Each row of a before or after table is a point. The points were changed in one or more steps. Then noise was added and the rows were shuffled. The steps act on columns, c1 being the first. Write out the steps. A step turns or swaps two columns, mirrors them in a line or flattens them onto one, adds a multiple of one to another, or multiplies or shifts one. Angles are multiples of 10 degrees, from the lower column toward the higher: turns from -170 to 170, lines from 10 to 170 but not 90. Use the fewest steps. Two steps may share a column if one is a turn and the other turns, adds or multiplies; they go together, in the order done. Otherwise the lowest column goes first.

Before (14 x 3):
[[ 12  11   4]
 [-20  -1  41]
 [  8 -30  -4]
 [  4  11  -3]
 [ -7   3  -3]
 [ -8  -6   0]
 [-10  -2  -3]
 [  8  -1   0]
 [ 12   5  -1]
 [ 13   8  15]
 [  9   5  -3]
 [-11 -10  -2]
 [-13  -3  11]
 [  8  -5   5]]
After:
[[ 12  21  22]
 [  7  -2  12]
 [  7 -11  17]
 [ 10  10  10]
 [-11 -20 -19]
 [  8 -60   7]
 [-10  -4 -18]
 [-19  -1  10]
 [ 12  16  34]
 [ -8   7 -15]
 [ -8 -12 -11]
 [ 14  10  17]
 [  3  21   3]
 [-12  -5  -8]]
Steps: add 1.5 times c1 to c3; multiply c2 by 2

Before (14 x 4):
[[-15 -21   7 -29]
 [  1 -21 -14 -18]
 [-14  17   9  -9]
 [ -1 -28  14   0]
 [  3  16  10  -8]
 [ -6 -21  14   1]
 [ -3 -16   8 -17]
 [ 10 -28   8   2]
 [-10  11 -12 -25]
 [  0  47  15  -6]
 [-24 -19  10   1]
 [  8 -19 -10 -32]
 [  3 -16  -7  -1]
 [-60  30  11 -24]]
After (14 x 4):
[[  9 -26   6 -13]
 [-10   2 -17  22]
 [-59  18 -35   8]
 [-14  14 -18   0]
 [  0  43 -27  -2]
 [ -1 -22 -15  -2]
 [ -7 -20   0 -16]
 [  5  12 -18  -3]
 [  1 -25  -2  18]
 [ -2 -27   2 -15]
 [-25 -17   3 -11]
 [  2 -15   7   5]
 [-16 -30 -24   3]
 [  8 -28 -14  21]]
Steps: turn c2 and c4 by -20 degrees; turn c3 and c4 by -120 degrees

Before (9 x 6):
[[ 29  16 -22 -11  19 -21]
 [ 17 -12 -37 -25   5  10]
 [ 13  17 -10   7  11 -16]
 [  3   1  17   9  -9  -8]
 [ 36 -19 -54   4 -18   7]
 [-47  44 -11  24 -13 -27]
 [-22 -35  30  31   2 -28]
 [ 24  16  -7   5  33   9]
 [-19  25  -5 -11 -27 -10]]
After:
[[ 27 -17 -59  -7 -18   7]
 [ 25  19 -28   1  18 -21]
 [-17 -47  34   0   2 -29]
 [ 23   9 -11  14  33   9]
 [ 10   7 -39 -28   4  11]
 [  6  -5  17   8 -10  -8]
 [-20  26  -1   7 -28 -10]
 [-49  19  -3  47 -13 -26]
 [ 11   8 -11  17  11 -16]]
Steps: turn c1 and c3 by -10 degrees; turn c2 and c4 by 40 degrees

Before, 11 rows:
[[ 25  12   2  -6  23 -12  24 -27]
 [-15 -27  12  26   9 -44  -2   6]
 [ 34   2 -17   3  45 -27  40 -20]
 [  1 -48  17  14  -7 -29 -20  18]
 [ 12  -1   3  32  20  -8  -3  -5]
 [-14 -19  11   0  20 -23  -4  23]
 [ -5 -13  -7  28 -15 -40   8  28]
 [  3  -9 -28   7  22   9  38 -26]
 [ 37   2   0  -8  31 -32  -2  -1]
 [ 18 -16  -5  15  27 -17   2   8]
 [-26 -12 -46  22   4 -11  10 -25]]
After:
[[  1 -48  17  14 -20 -29  -8  17]
 [-27 -12 -46  22  10 -12   4 -24]
 [ 18 -16  -5  15  19 -17 -20   8]
 [  3  -9 -28   7  43   9   8 -26]
 [ 37   2   1  -8  19 -32 -25  -1]
 [-15 -27  12  25   4 -44  -9   6]
 [-14 -19  11   0  10 -23 -18  23]
 [ 25  11   2  -6  33 -12  -2 -27]
 [ -5 -13  -8  28  -3 -40  16  28]
 [ 34   3 -17   2  59 -27  -8 -20]
 [ 12  -1   4  32  11  -8 -18  -5]]
Steps: turn c5 and c7 by -50 degrees

Before (8 x 11):
[[ 45  39 -60 -18 -36  -5 -20 -24 -28 -33   1]
 [ -7  18  13  -3  22 -12  47  29 -21  14 -10]
 [  4 -39 -12  19 -11  11  26 -29 -37 -18 -43]
 [-30   7  13  27   4 -27  30  -7 -10  23 -23]
 [ 21  32 -35 -25 -41  14   0 -11 -40  15  17]
 [ 43  27   7  -3 -46 -17  -1  21 -45   4  26]
 [ 50  51 -30   0 -38  -3  28 -10 -26  10   2]
 [-43  -7  11  19 -14  13  47 -20 -11 -31 -49]]
After, 8 rows:
[[ 54   3  10  -4 -45 -15  -4  -7 -45  25   5]
 [-44  17  13  18 -15  11  47   4 -12 -43 -38]
 [ 20  18 -35 -25 -37  12   2 -24 -45  14  16]
 [ 52  17 -29   2 -40   0  26 -46 -30   2  11]
 [-20  22  18  32   5 -24  30  10 -12 -24  17]
 [ 19  19  12  -3  22 -11  45  23 -19 -17  12]
 [-29 -36  -8  21 -14  11  23 -17 -35 -38 -24]
 [ 37  14 -61 -18 -37  -5 -20 -49 -27   8 -33]]
Steps: turn c1 and c2 by -30 degrees; turn c1 and c8 by -30 degrees; mirror c10 and c11 in the line at 50 degrees

Before:
[[-13 -19 -14  21  -2  21  13  -8   6  -2   4 -21]
 [ 14  12  -7 -10  -6  -5 -11  -4  -1  22  -6  10]
 [-30 -18 -14 -18 -10 -12  12  -2  -2  -1  -6   5]
 [ -5 -16   1   3 -18  16  -6  -9  -5  11   5   9]
 [  1 -20   1 -17  11 -13   7  17  -1  -2  -7   8]
 [ 13  -7   2 -15  -3   2  14  -6   3   5 -10   6]
 [  7 -14  -8  -9   0 -18  15  -7  -2  -1   3   8]
 [  9  -9  20  -4 -14 -10 -12   2  -2  12 -11  -7]
 [  2  14  -8 -14   1  -7   4  -6  16  -3  16  -1]
 [-13 -17  -9 -11  -5   1  14   9  -1  24  13 -28]
 [-17 -21 -13  -5 -24   1   5  14  -3  -8   1  -9]
 [ 15 -20  -5  11   3   1   4   9  40   3  -8   1]
 [  6 -20 -16 -17  -2  14 -22  -5   1   4  10 -15]]
After:
[[  4  13  -8 -11  -1  -7   3  12  15  -3  15  -2]
 [-60 -17 -13  -7  -8 -12  12  17  -2  -1  -6   6]
 [-10 -16   0  -7 -14  16  -7  -7  -5  11   5   9]
 [-35 -22 -13  12 -29   1   5  10  -2  -8   1  -9]
 [-26 -18 -13   0 -13  21  13 -23   6  -2   3 -21]
 [ 26  -7   1 -11   1   1  14  13   3   5 -10   7]
 [  2 -19   1  11  15 -13   7  20  -1  -3  -6   8]
 [ 31 -19  -5  13   4   2   4  -8  40   3  -8   3]
 [ 11 -19 -15 -10  -9  13 -23  13   1   4  10 -14]
 [ 14 -13  -8  -8   4 -18  15   5  -2  -1   3   8]
 [-26 -17 -10   5 -19   2  15  13  -1  24  13 -28]
 [ 17  -9  20   0 -18 -10 -12   4  -2  13 -11  -7]
 [ 29  12  -7  -7  -2  -5 -11   8   0  22  -6  10]]
Steps: multiply c1 by 2; turn c4 and c8 by -70 degrees; add 0.5 times c12 to c5

Before (8 x 14):
[[  7  -7  -8 -11 -24  10   4   1 -17 -15  54  26 -42 -13]
 [-22  22 -12  -8 -11 -26  -2  -2  31  13 -11  21  19  20]
 [-27  23   8 -14 -25 -40 -23  24  37  34  -5 -29  24   0]
 [ 30 -26   0  28   6  19  24  -6   1  10  10 -20 -21 -14]
 [-16  13  18  -1   1 -30 -36 -10  32 -13  -4  -3  -6  24]
 [-18 -30  -7 -25  42  27  -8 -18   7 -17  38 -14 -31  31]
 [-11  13  -4   0 -31  -6  13  22   1  -3 -35  -3   9 -28]
 [ 18 -44 -26  10 -12  -9  41  29 -10 -31  22  20 -28 -18]]
After (8 x 14):
[[-28 -25 -19 -29   6   1   7  12  10  20  25 -20 -21 -15]
 [ -1  -7 -10  28 -24  -8 -39   6  19  39  38   1 -41 -12]
 [-13 -44   9  14 -12 -26   9  60  16 -10  45 -17 -27 -18]
 [ 10  14   5  -2 -31  -3  35  13  -4 -39 -14   1   9 -28]
 [ 14 -30 -25  -5  42  -7 -34   1 -13  22  20  29 -30  32]
 [  4  12  29  -3   1  17 -20 -19 -36 -17 -29   1  -6  25]
 [ 12  24  40 -23 -24   7 -10   7 -44  28 -21  22  23   1]
 [ 10  23  27  22 -11 -12   6 -17 -36   2  -9   0  19  19]]
Steps: turn c1 and c9 by 160 degrees; add -0.7 times c2 to c8; turn c3 and c6 by 90 degrees; turn c4 and c12 by -110 degrees; add 1 times c11 to c10; turn c7 and c11 by 50 degrees

Before:
[[-10  -5  27   5  17  -4  -4  -8 -28  -7 -25  13  26  25 -10   6   4   9]
 [ -3  23  31  28 -17 -22   4  21  25  15  33  14   3 -21 -13  16  19 -52]
 [-19  16 -15   8  15 -32  10   1  24  29  -4 -11 -26  19   7 -31  24  -5]
 [-31   6  26  25   9 -21 -32   4 -39 -19  23  -2 -33  18 -10  24 -20   8]
 [  5 -38  -7  23  21  20   1  24  14 -25  -9  24  25 -23 -12 -35  -9  10]
 [-12 -25  26  28 -32  27   3  -7 -19  18   6 -15 -29  19  -8  -7 -22 -53]
 [-17 -20  -1  12 -17   6 -39  17 -29 -18   5   8  23  35  -2   5 -16 -15]
 [-14  -1   7  19  -5  27   5  -6 -22  32 -11  -7   0   9  15 -27   9 -10]
 [-26 -36  31  -2 -35  -5  11  -8 -27 -15  -9  12  22 -16  30  21  36  -5]]
After:
[[  5 -35  -3 -28 -13  19   4  59  16 -27 -10  24  26 -21 -11 -38  -7   4]
 [-10  -4  22 -14   4  -5   0 -19 -24  -7 -23  13  26  25 -12  10   5   3]
 [ -5  26  31   4 -37 -24   4  50  23  18  35  15   4 -23 -14  19  22 -23]
 [-13 -22  27  14 -40  26   6 -19 -17  21   5 -14 -32  17  -4 -12 -22 -20]
 [-14  -2   4  -9 -20  30   5 -13 -21  33 -12  -7  -2  11  16 -26  10  -6]
 [-30   5  26 -19 -20 -20 -27   9 -38 -19  25   0 -31  16  -9  26 -17   4]
 [-27 -36  30  29 -14  -4  12 -22 -30 -18  -8  15  24 -15  28  23  39  -4]
 [-22  17 -18 -17  -1 -33  10   2  23  29  -2 -14 -31  20   8 -28  23   1]
 [-16 -21  -3  12 -18   7 -39  42 -31 -22   2  10  23  37   2   5 -15  -5]]
Steps: mirror c4 and c5 in the line at 120 degrees; multiply c8 by 2.5; multiply c18 by 0.4

Before, 11 rows:
[[  3   4  -7   1  -5  14 -24  -6   4   9  40 -20  -6 -17 -13   1 -22 -18
   -8 -26]
 [  1   6   0 -31   5   5   9 -29  24 -16  -4  -4   6   3  21  34 -33  14
   -4  -2]
 [ -9 -22   5  -4  32  -3 -18  -8 -24  11  11  14  13   8   9  -8   7 -12
   23  11]
 [ 26 -27  -6 -16   9  22 -19 -26  13   7  25  25  22 -29  -5 -12  -5   8
   26   8]
 [  4 -19 -15 -10  43   0  -4  15  -3  17  13 -23 -17  -3 -13  -4  11   5
   -1  22]
 [ 23  10 -14  12  30  21  13 -13  10 -27  -3   0  21 -33 -23   4  -2  12
   13  -2]
 [ 31  16   2  11  30  44 -21 -28  -2 -11  26  12  -8  13  12  17 -18   6
  -12  19]
 [ 30 -23  13  -4  14  47 -11  11 -19 -14  -1  -5  -7  -4 -23  -2  15 -26
   27  -6]
 [ 21 -22  23  11  -7   7 -19  -4   1  20  35 -23  -6 -12  23  17  -2 -13
   30  -6]
 [  4  17   9  11  25  13  12  -3 -11 -16  -1  12  -8   9  17  31 -22 -36
   10  18]
 [-21  -6  11 -25  17  36  13  10  17  11  -6  -4   9 -10  10   7  -1   4
    9 -16]]
After, 11 rows:
[[  1   1   3 -31  -7  31  10 -27  60 -15  -3  -2   7   1  23  31 -11  15
   -5 -29]
 [ 28  23   4  -3  14  10 -12  12 -47 -14   7   0  -8  -4 -23  -2  48 -27
   26  -7]
 [ 25  21 -11  12 -23  12  12 -13  24 -28   3   0  23 -33 -24   5  17  12
   12   3]
 [ 23  11  -4 -16  18  14 -18 -26  33   9  31  11  23 -30  -4 -10  16   9
   25   6]
 [ 30   7   6  11 -26  37 -22 -30  -3 -11  31   5  -7  14  13  22  30   6
   -9  18]
 [  4  14  -4  11 -26  24   9  -3 -26 -18   3   4  -9   7  20  35   1 -36
    9  11]
 [  2  40 -12  -8  -5  -9  -4  16  -7  16  29  -8 -18  -4 -14   4   6   4
   -2  17]
 [-10  34   1  -4   3  -7 -18 -11 -62  10  22   5  12   9   9  -3  -1 -11
   22  12]
 [-20  20  10 -27  -2  18  13  10  45  10   1  -1  10 -11  10   1  32   2
    9 -29]
 [ 20  -7  18  13  25   7 -19  -3   1  22  34 -10  -6 -14  24  13   7 -11
   30  -5]
 [  4 -18 -13   2  -2  25 -24  -8  10  10  36  -9  -7 -16 -14  -6   0 -19
   -7 -24]]
Steps: turn c2 and c5 by -120 degrees; turn c2 and c11 by 20 degrees; add 0.3 times c18 to c3; turn c16 and c20 by -20 degrees; add 0.5 times c4 to c20; turn c6 and c17 by 60 degrees; multiply c9 by 2.5; multiply c12 by 0.4
